Each row is a point. Each copy is the shape, with its points in the same order, stretched, turned, moved and blurred by noise. Say if it was mirrored as well.
(in the rows, 128 means zero)

Shape (6 x 2)
[[135 147]
 [ 89  79]
 [157 133]
 [168 114]
 [115 183]
 [137 189]]
Copy 1 (6 x 2)
[[162 116]
 [ 50 116]
 [170 146]
 [164 169]
 [172  66]
 [202  82]]
Copy 1 is: mirrored
Copy 2 (6 x 2)
[[137 151]
 [165  76]
 [113 147]
 [ 95 126]
 [164 180]
 [141 192]]
Copy 2 is: mirrored
Copy 3 (6 x 2)
[[ 91 123]
 [205 117]
 [101 157]
 [120 180]
 [ 53  88]
 [ 41 102]]
Copy 3 is: only turned

Shape (10 x 4)
[[183 176 141 185]
 [199 134 125 140]
 [152 134 206 117]
 [ 93 179 130  93]
 [204 142 130  53]
 [134 173 116  76]
 [198 145 160 120]
 [116 148 125 136]
 [102 157  98 161]
 [118 160 179  81]]
Copy 1 (10 x 4)
[[ 58 157 201 102]
 [106 178 163 132]
 [192 151 157  92]
 [154 141  72  59]
 [182 211  96 108]
 [153 171  75  75]
 [144 181 164 111]
 [119 137 114  95]
 [ 78 123 116 101]
 [205 152  97  70]]
Copy 1 is: only turned
Copy 2 (10 x 4)
[[104 136  58  73]
 [ 81  78 107  61]
 [ 67 161 121 175]
 [115 209 144 120]
 [ 27  91 158  74]
 [ 85 163 150  84]
 [ 58 111 108 102]
 [133 151 125 104]
 [167 154 114  78]
 [ 76 200 147 161]]
Copy 2 is: mirrored
